Each row is a point. The window is the flat piece filled in between its corners: a triangle in 3 columns, a solid with four corners in 4, and so on. A path goes straight from each point to the next, and from the last back to the first. List the points from which the path goes on through the window.

Window, 4 rows:
[[-35   4 -11   7]
 [ 50 -26  44 -14]
 [ 32  27 -15   3]
 [-15  31 -57 -22]]
Path:
(1): [ -3  -8 -16   0]
(2): [ 46  -3 -18 -15]
(3): [  2  48  14 -24]
(4): [  4  17  32 -46]
(5): [ -6  -6 -35  -2]
(6): [-11  -7 -41  16]
(7): [-16  52  -4 -10]
(8): [-19  30 -29 -28]
(9): [ -8  23 -60 -10]
(10): [ 12  -5 -27  30]
(11): [ 13  41   0 -25]
(12): [-9 22  6  4]
Through the window after points: 8, 10, 12

Window, 6 rows:
[[ 22 -13 -16 -29  -5 -10]
 [-25  15 -20  -1   7   4]
 [-14  -3  -4   1 -24  32]
 [ -2  23  25 -60  -9   4]
 [  1  39   5 -17  -3  20]
 [ -1 -29  -3  17  37 -32]]
Path:
(1): [ 10  14  11 -49  11  21]
(2): [ -4  -5 -14 -19  23  13]
(3): [  6  -4  -4   5 -22 -33]
(4): [ -2  12   4  -7 -14   0]
(5): [ -1  -1 -15  -4   6  14]
(6): [-19   6  -7 -15  15  21]
(7): [ -1  16 -23   3 -12 -27]
(8): [  2   2  -6 -24 -25 -37]
(9): [ 20 -10 -15 -26   3   3]
(10): [ -2   5  -6 -25   9  32]
(11): [ 10  24   7 -26 -19 -18]
(12): [-13  25  19 -34 -23 -13]
Through the window after points: 2, 6, 8, 10, 12

Window, 8 rows:
[[ -2 -13   1 -36 -44   6  16 -11]
 [  9  31 -26 -45 -21  20   1  10]
 [-26  46  -3   7  -8  60  27 -30]
 [ 54 -30 -34  49  -5  29 -44 -26]
 [-35  13 -13  31 -46  12  24 -15]
 [  5  14  13  31   5  -4   6   0]
 [ 13   9 -14 -13  15  23 -57  -8]
 [  1 -12 -26 -42  47 -32 -13  22]]
Path:
(1): [ 19  29 -40 -18 -13  -7  -1 -45]
(2): [  5  10 -34 -22   8   6 -11 -30]
(3): [ -7   9 -10 -11  -2  32  -9   2]
(4): [-26 -15  17  18  15  14 -24  48]
(5): [ 19  22 -14   0  -5  -7  13 -27]
(6): [  6   3 -25 -32  34 -29 -17 -10]
(7): [ -7  -6 -17 -24  21   6   2  30]
(8): [  5  -2 -17 -19 -10  27 -11   8]
Through the window after points: 4, 6

Window:
[[ 10 -23 -52 -46 -11  20  37   0  11]
 [ 11  25 -18   2  -8 -10  -5 -19  12]
 [ -1 -39 -19 -44 -17  36  33 -21 -25]
 [ -3 -26   2  28  23  28   6   5 -25]
 [-11 -11   8 -15  31 -16 -28  -3   5]
 [ 31   1  -8  -2  -3  25 -12 -11  29]
 [-12  20  12  27  -9  60  25   7  12]
 [-11 -32  33   6   3 -47 -29  26 -18]
 [-13 -40  35  10  13 -26  21  -2  -7]]
Path:
(1): [-14 -38   7   6 -16 -21 -13  -6   3]
(2): [ -3 -15 -29 -16  -5  19   7 -13   5]
(3): [ 39  -7 -10 -34  -6  20  40  19 -18]
(4): [  4   9  17  -4  -4  27  23  15 -13]
(5): [-10 -37  -8  18  -7   5  -8 -14  13]
(6): [-42  -6 -19  21   0  25  13   3  10]
(7): [ 36  -3  24  -1   1  41  16   0 -11]
(8): [  5 -11  12 -22  17   3   6  24 -27]
Through the window after points: 6, 8
